Each point is reached from the start by the listed moves, each made 0, 1 or 2 times, or once backwards (-1), plus a little noise. Is the number of moves made odd or even? Then give how often each move was made.
In the rows, 128 means zero.

Moves:
(1): [160 138 101 121 127]
(2): [104 166  95 137 110]
Start: [134 150 119 159 124]
Points:
[142 201  56 163 106] -> even (1, 1)
[ 52 215  84 185  89] -> odd (-1, 2)
[217 126  98 137 141] -> odd (2, -1)

Moves:
(1): [149 116 137 112 131 126 127 130 129 127 125]
(2): [140 152 133 133 128 120 116 110 145 124 137]
(3): [120 120 155 127 139 148 118 138 115 135 151]
(4): [155 121 111 163 118 138 115 117 113 123 119]
(5): [123 138 123 129 146 128 117 137 133 118 123]
(6): [123 125 122 122 133 158 132 115 140 107 137]
(7): [132 125 124 131 127 121 141 125 114 117 141]
(8): [132 135 131 123  94 143 112 153 117 105 148]
(9): [134 103 132 138 131 118 116 139 157 122 138]
Start: [114 125 147 119 123 123 127 133  99 114 126]
Points:
[183  43 175 178 118 195  95 117  65  87 186] -> odd (1, 0, 2, 2, -1, 1, 1, 0, 1)
[201 104 163 137  94 139   7 201 163  35 158] -> odd (2, 1, 0, 1, 2, 0, -1, 2, 2)
[132  83 127  85  61 197  98 181 142  27 144] -> odd (1, -1, -1, 0, 0, 2, -1, 2, 1)

Moves:
(1): [139 124 136 126 125 138 121 135 115 129 128 140 127 134 143 121 129 126
 132 125 129 130 139 122 127]
(2): [128 131 121 124 127 124 128 145 116 125 135 124 135 134 134 137 106 131
 135 131 131 132 119 122 124]
(3): [125 134 131 136 131 129 138 139 130 122 128 132 141 128 135 134 135 119
 129 131 121 121 127 128 125]
(4): [128 129 124 140 142 131 121 126 140 132 124 142 120 130 130 134 114 126
 121 136 133 129 125 136 126]
(5): [125 130 135 126 133 132 121 128 136 129 134 125 124 132 134 127 130 127
 131 124 134 137 129 141 131]
(6): [135 125 125 122 129 146 132 124 132 133 123 131 123 114 130 125 129 130
 124 127 136 114 120 133 111]
(7): [127 125 132 126 139 127 139 135 123 124 137 127 126 121 120 131 133 137
 134 128 123 132 129 129 130]
(8): [126 122 125 124 119 134 136 137 117 125 136 131 123 126 126 133 139 112
 124 120 142 130 128 128 142]
(9): [137 136 104 123 128 126 130 142 134 125 120 124 138 114 124 117 128 124
 128 141 133 124 137 118 120]
(10): [119 139 136 127 131 127 124 135 125 150 147 136 134 128 122 132 111 133
 132 119 126 128 137 121 135]
(11): [136 133 129 132 121 132 116 110 126 104 134 127 133 122 131 132 138 126
 129 135 127 126 137 133 149]
(12): [132 114 133 124 137 104 129 134 130 119 131 137 138 127 145 139 120 123
 117 119 112 128 123 143 152]
(13): [133 118 122 138 124 122 142 133 122 134 126 119 149 130 125 121 128 138
 132 132 130 124 135 135 131]
(14): [128 121 113 122 131 142 130 132 136 126 136 131 128 149 125 124 133 126
 126 118 126 128 128 132 121]
(15): [125 124 118 140 122 120 128 126 127 122 131 121 120 121 140 128 132 121
 138 136 118 119 128 132 130]
(16): [133 114 138 122 135 137 122 135 142 128 124 124 129 133 133 145 127 124
 122 130 136 127 129 125 128]
(17): [123 136 123 124 123 113 123 118 132 129 123 137 121 122 139 133 136 139
 133 124 132 129 130 133 130]
(18): [123 135 133 131 122 123 129 130 135 119 128 130 117 131 122 120 123 142
 125 132 131 119 141 131 127]
(19): [122 128 133 127 124 124 105 140 117 133 129 149 124 130 121 127 126 128
 143 122 130 131 115 127 123]
(20): [117 138 128 117 139 115 117 125 114 132 133 129 123 134 123 123 132 122
 135 141 143 119 140 114 134]
(21): [122 120 127 126 124 112 129 126 134 122 126 129 130 114 126 128 111 125
 146 125 134 133 137 130 117]
(22): [120 124 129 119 125 128 135 125 134 128 129 132 135 128 134 126 131 136
 132 128 125 135 117 126 135]
(23): [111 128 124 118 129 140 130 131 124 124 108 137 120 116 134 140 125 129
 130 136 114 134 137 150 126]
(24): [137 134 132 121 114 122 128 121 121 133 141 127 125 135 123 130 144 121
 128 143 124 129 131 132 116]
Start: [118 133 132 149 125 133 136 139 128 121 132 144 146 109 140 127 138 128
 116 134 126 117 131 135 148]
Points:
[ 81  99 162 204 127 137 194 166 143 100 173 130 169  88 154 191 104 152
 154 174  50 131 213 234 191] -> odd (0, 0, 1, 1, 1, -1, 2, 0, -1, 2, 1, 0, 2, 0, 2, 1, -1, 1, -1, -1, 1, 0, 2, 1)
[147 106 149 163 136  41 143  89 215 109 181 121 199  29 193 182 146 144
 126 206  96  92 188 234 222] -> even (-1, -1, 0, 1, 2, 1, 1, -1, 1, 2, 2, 2, 2, -1, 2, 2, 1, 0, -1, 0, 1, 1, 0, 2)
[ 84 188  98 146 186 106  90 159 116 101 241 207 143 121  99 140 127  83
 137 177 101  88 162 139 194] -> even (-1, 0, 1, 2, 0, 0, 2, 0, 1, 2, 2, 1, -1, 2, 1, -1, -1, 0, 1, 2, 0, 0, 0, 1)
[121  92 144 123 168  92 127 166 168  99 153 185 147 152 241 124 232 122
 133 102  91  83  94 173 157] -> even (1, -1, 2, -1, 2, 1, 1, -1, 0, -1, -1, 2, 0, 2, 2, 1, 2, 0, 1, 1, -1, 1, -1, 0)
[125 154  94 100  66 189 159 160  97  34 129 196 150  31 126 119 215 105
 160 168 135 165 140 140 144] -> even (1, 0, 1, 0, 0, 0, 2, 2, 2, -1, 2, -1, -1, 0, -1, -1, 0, 0, 1, -1, 1, 2, 1, 1)
[117 108 179 108 115 139  98 125 156  63  93 225 138  69 176 116 168 189
 129  82  93 135  85 160 168] -> odd (1, -1, 0, -1, 0, 1, 1, -1, 0, -1, 1, 1, -1, 0, -1, 0, 1, 1, 2, -1, 0, 2, 0, -1)
[144  79  74 119 125 103  89 229 121  83 128 238 188 163 249 162 208  30
 120 170 103 101  99 123 195] -> odd (2, 0, 2, 1, -1, -1, -1, 1, 2, -1, 0, 2, 0, 2, 2, 2, 1, -1, 2, 1, -1, 2, 0, 1)

Moves:
(1): [131 140 123 130 127 122 119 131 124 129 132 133 128 122 133 129 135 121
 139 124 129 128 123 135 124]
(2): [120 123 114 112 124 122 132 125 124 133 128 142 131 125 121 130 105 119
 125 126 131 126 125 122 121]
(3): [125 126 127 129 134 128 120 119 129 130 124 141 131 118 138 132 129 128
 139 114 140 131 140 128 116]
(4): [134 128 128 127 140 131 134 121 122 144 117 119 125 131 136 128 127 127
 129 124 124 108 121 130 123]
(5): [128 128 109 119 142 116 134 123 131 118 144 122 122 143 128 120 133 130
 140 122 116 124 128 144 127]
(6): [131 129 132 128 128 127 127 130 131 129 133 128 136 136 131 127 132 133
 129 115 118 120 127 128 127]
(7): [124 127 137 132 125 117 139 116 128 117 129 130 123 130 141 120 134 120
 133 117 126 127 129 133 131]
(8): [129 126 117 141 129 119 126 127 132 131 126 123 135 135 120 141 125 130
 119 137 128 121 136 133 120]
(9): [120 126 134 135 146 125 127 130 131 136 125 127 153 134 137 128 143 116
 132 125 121 123 116 135 117]
(10): [141 125 125 134 124 118 126 140 139 134 115 134 119 129 115 132 135 120
 116 150 112 137 124 137 132]
(11): [127 125 121 120 115 132 114 118 106 147 128 128 130 146 114 124 121 120
 118 137 127 139 134 132 119]
(12): [123 124 129 122 119 131 123 140 126 141 123 120 123 140 138 131 101 132
 124 125 137 130 132 124 130]
(13): [130 113 110 140 129 130 120 122 115 136 136 135 143 120 139 118 128 134
 129 125 126 121 131 136 122]
(14): [122 133 142 132 119 133 129 116 139 115 119 130 125 134 124 131 126 123
 130 129 116 135 116 137 135]
(15): [122 120 119 137 133 128 116 130 126 120 136 118 131 124 126 135 127 126
 115 119 133 119 127 131 123]
(16): [138 123 128 120 117 125 120 114 141 119 125 128 127 133 128 122 115 128
 117 142 143 135 105 133 123]
(17): [121 131 125 134 139 133 132 128 122 140 149 138 119 123 121 133 133 133
 123 122 130 134 128 114 130]
(18): [118 144 132 110 123 136 142 116 137 131 115 115 131 133 132 120 143 131
 125 131 123 145 128 141 134]
(19): [127 134 117 137 141 127 118 129 127 128 128 136 138 132 134 122 122 129
 127 127 127 128 139 117 118]
(20): [116 119 123 124 127 112 121 118 130 133 131 122 130 125 110 136 118 132
 120 138 124 143 135 117 132]
(21): [135 128 136 121 135 121 136 133 114 128 129 124 125 123 135 132 129 138
 114 130 127 145 120 132 130]
(22): [129 132 145 139 127 131 139 128 141 127 119 126 134 124 119 123 121 128
 129 130 125 138 131 142 124]
(23): [122 120 124 135 128 118 127 132 126 124 120 128 132 142 125 132 131 128
 129 120 129 130 128 130 135]
(24): [131 128 123 126 128 133 136 127 125 126 127 123 126 133 127 128 125 122
 126 131 121 140 124 120 128]
Start: [134 134 119 132 137 122 139 138 126 133 136 122 112 129 146 131 130 129
 134 106 120 131 117 115 139]
Points:
[ 93 141  72 135 156 147 147  62 203 177 134 150 158 145 130 108 111 125
 145 111  85 181 105 211  85] -> odd (0, 1, 2, 0, 2, 0, -1, 1, 1, 1, 0, 1, 2, 2, 0, 1, 2, 2, 0, 0, -1, 2, -1, 0)
[ 84 139   7  51 141  57 132 148 125 176 160  77  94 200  88 182  87  89
  40 157  73 227 106 144 111] -> even (1, 2, 0, -1, 2, 0, 0, 2, 1, 2, 1, 2, -1, 0, 2, 0, 1, 2, 0, 1, 1, -1, -1, 2)
[175  76  44 136  92  87 137 148  93 179 137 153  66 121 109 156  36 110
  61 178 107 152  52 132 141] -> even (1, 2, -1, 1, 0, -1, 0, 1, -1, 2, 0, 1, 2, 1, 0, 1, 1, -1, -1, 0, 1, 0, 0, 1)
[159 138 163 166 131  97 125 173  74 160  71 155 124 115 181 135  93  91
 143  78 113 220 148 129 109] -> odd (2, 0, 2, 0, -1, 0, 1, -1, 0, 1, 1, 1, 0, 0, 0, -1, -1, -1, 1, 0, 2, 2, 1, 2)
[137 144  37 161 215 126 104 101  59 179 151 147 173 136 209  77 209 137
 193  28  86 124 185 137  86] -> odd (1, -1, 2, 1, 1, 1, 0, -1, 0, 0, 1, -1, 2, -1, 0, -1, 0, 1, 2, 0, 0, 0, 1, 1)
[181 154 163 153 133 178 175 204 140 161  78  96  91 139 177 121 154 169
  91 118  42 144 101 115 190] -> even (-1, -1, -1, 1, -1, 2, -1, -1, -1, 2, -1, 1, 1, 1, 0, -1, 0, 1, 1, -1, 1, 0, 0, 1)
[203 167 127 168 151  59 157 193 175 140 105 142  96 187  92 157 131 163
  89 140  85 182 102 184 140] -> odd (1, 0, 0, 0, 1, 2, -1, 2, -1, 2, 0, 0, -1, 0, -1, 1, 1, 0, 1, -1, 2, 2, 2, -1)
[149 134 176 182 180 112 112 199 137 155 138 138 120  78 128 166 157  78
  83 126 103 155  60 123 112] -> odd (1, 0, 0, 0, -1, 0, 0, -1, 2, 2, 0, 0, -1, 0, 2, 0, 1, -1, 0, 0, 1, 1, -1, 0)
[ 81 157  64  90 128 152 125  89 122 143  89  86 149 179 108 142  93 112
  83 146  58 183 149  98 122] -> odd (-1, 1, 0, 0, 0, 0, -1, 1, 0, 0, 1, 0, 0, 2, 1, -1, -1, 2, 2, 1, 0, -1, -1, 2)
